Each row of a before or after table is a point. The points were changed in one or more steps. Then noise was added and the rows were shuffled. The steps act on columns, c1 being the first. What was done? A step turns or swaps two columns, mirrors them in a line or flattens them onto one, adds a multiple of one to another, or multiplies or shifts one. Angles are multiples of 10 degrees, from the lower column toward the higher: turns from -170 to 170, lines from 10 to 170 but not 90. Use the fewest steps. Two steps may share a column if one is a turn and the other turns, adds or multiplies; they go together, in the order done. Otherwise the lowest column goes first.

Before:
[[ 0.17 -0.45 -0.14]
 [-0.39 -0.62  0.82]
 [-0.26  0.01  0.52]
 [ 0.42 -0.30 -0.28]
 [-0.33 -0.08 -0.46]
 [ 0.38  0.01 -0.52]
 [-0.23 -0.45  0.15]
 [ 0.83 -0.23 -0.37]
 [ 0.67 -0.82  0.18]
 [-0.18  0.01  0.30]]
After, 10 rows:
[[ 0.34  0.36  0.14]
 [ 0.09  0.37  0.38]
 [ 0.78  0.40  0.03]
 [-0.51 -0.41  0.94]
 [-0.36 -0.41  0.27]
 [-0.43  0.47 -0.17]
 [-0.33  0.10  0.42]
 [ 0.55  0.25  0.86]
 [ 0.23  0.40 -0.24]
 [-0.29 -0.27  0.14]]
Steps: shift c1 by -0.10; mirror c2 and c3 in the line at 120 degrees

Before, 9 rows:
[[ 0.15  0.59 -0.03  0.52 -0.36  0.29  0.02  0.13]
 [ 0.06  0.26  0.05  0.06  0.42 -0.15  0.22  0.21]
 [-0.66  1.01  0.44  0.44  0.19  0.95 -0.24  0.13]
 [-0.22  0.66  0.59  0.06 -0.25 -0.13  0.00 -0.16]
 [-0.07 -0.49 -0.79 -0.21 -0.51 -0.82  0.24 -0.62]
 [-0.08  0.06 -0.17 -1.02 -0.25 -0.39  0.73  0.33]
 [-0.32 -0.24 -0.02  0.16 -0.41 -0.44  0.04  0.31]
 [-0.14 -0.29 -0.06 -0.29 -0.26 -0.22  1.11 -0.30]
 [ 0.13 -0.39  0.19  0.13 -0.55  0.19 -0.44 -0.61]]
After (9 x 8):
[[ 0.20  0.64  0.02  0.54  0.05 -0.27 -0.39 -0.08]
 [-0.08 -0.95  0.93 -0.19 -0.17 -0.19 -0.58  0.48]
 [-0.34 -0.53 -0.03  0.17  0.04 -0.09 -0.39 -0.34]
 [ 0.05  0.04 -0.07  0.00 -0.34 -0.29  0.40 -0.17]
 [-0.12 -0.41  0.11 -0.29 -1.03  0.06 -0.47  0.26]
 [-0.69  1.35 -0.44  0.46  0.21 -0.14  0.23 -0.06]
 [-0.25  0.32 -0.61  0.06  0.00 -0.57 -0.22  0.28]
 [ 0.12 -0.09 -0.11  0.11  0.57  0.44 -0.48  0.68]
 [-0.05 -0.30  0.08 -1.06 -0.65 -0.31 -0.41 -0.36]]
Steps: turn c2 and c6 by -50 degrees; turn c3 and c8 by 170 degrees; turn c5 and c7 by 100 degrees

Before, 11 rows:
[[ 0.56  0.38  0.56 -0.51 -0.17 -0.01  0.68 -0.45  0.29 -0.36  0.51 -0.43]
 [ 0.23  0.79  0.01  0.76  0.52  0.16 -0.19  0.16 -0.43 -0.59  0.07  0.64]
 [-0.20  0.18 -0.08 -0.40  0.67 -0.14 -0.50  0.03  0.43 -0.65  0.17 -0.59]
 [ 0.40  0.02 -0.02 -0.27 -0.35  0.22  0.49 -0.33 -0.12  0.45  0.37  0.19]
 [-0.51 -0.57  0.47  0.74  0.09 -0.35  0.41 -0.21 -0.35 -0.30 -0.03  0.51]
 [ 0.29  0.65  0.36 -0.38  0.18  0.34  0.38  0.57  0.94  0.36 -0.20 -0.21]
 [-0.20 -0.30 -0.24  0.22 -0.28 -0.05  0.10 -0.20  0.51 -0.12 -0.38 -0.31]
 [ 0.51  0.34 -0.03  0.42  0.40  0.41  0.40 -0.36  0.62 -0.08  0.30  0.43]
 [ 0.64 -0.39 -0.12 -0.48  0.12  0.91 -0.09 -0.18 -0.36 -0.40  0.24 -0.45]
 [-0.08 -0.13 -0.62 -0.23 -0.26 -0.41  0.75  0.40 -0.39 -0.48  0.32  0.05]
 [-0.60  0.20 -0.63  0.74 -0.43  0.51  0.29  0.77  0.68  0.49  0.12  0.12]]
After, 11 rows:
[[-0.42 -0.56  0.57 -0.17 -0.06 -0.29 -0.77  0.78  0.06 -0.18  0.08 -0.10]
 [-0.16 -0.26 -0.18 -0.25 -0.20 -0.10  0.47  0.21  0.36 -0.16 -0.52 -0.10]
 [ 0.61 -0.34 -0.02 -0.20  0.10  0.88  0.00 -0.51 -0.12 -0.44  0.21  0.57]
 [ 0.29  0.74  0.17  0.59 -0.19  0.30  0.54 -0.40  0.74  0.52  0.03 -0.47]
 [-0.54  0.25 -0.73  0.79  0.30  0.55  0.26  0.72  0.42  0.27 -0.31 -0.50]
 [ 0.49  0.43  0.02 -0.33 -0.02  0.29 -0.09  0.46  0.54 -0.10  0.49 -0.82]
 [-0.16  0.23  0.13  0.10 -0.19 -0.07  0.86 -0.40 -0.14 -0.56  0.75  0.21]
 [-0.12 -0.16 -0.43  0.44  0.42 -0.43 -0.68 -0.28  0.45 -0.64 -0.05  0.18]
 [ 0.28  0.72  0.23  0.17 -0.16  0.11 -0.52  0.80 -0.53 -0.49  0.39 -0.21]
 [ 0.41  0.03 -0.21 -0.31  0.49  0.16 -0.44 -0.26  0.37  0.46 -0.07 -0.06]
 [ 0.63  0.36  0.64 -0.44  0.52 -0.03  0.11 -0.48  0.87 -0.14  0.12  0.19]]
Steps: turn c3 and c10 by 20 degrees; swap c4 and c8; mirror c5 and c11 in the line at 60 degrees; turn c9 and c12 by -140 degrees; turn c7 and c9 by 120 degrees
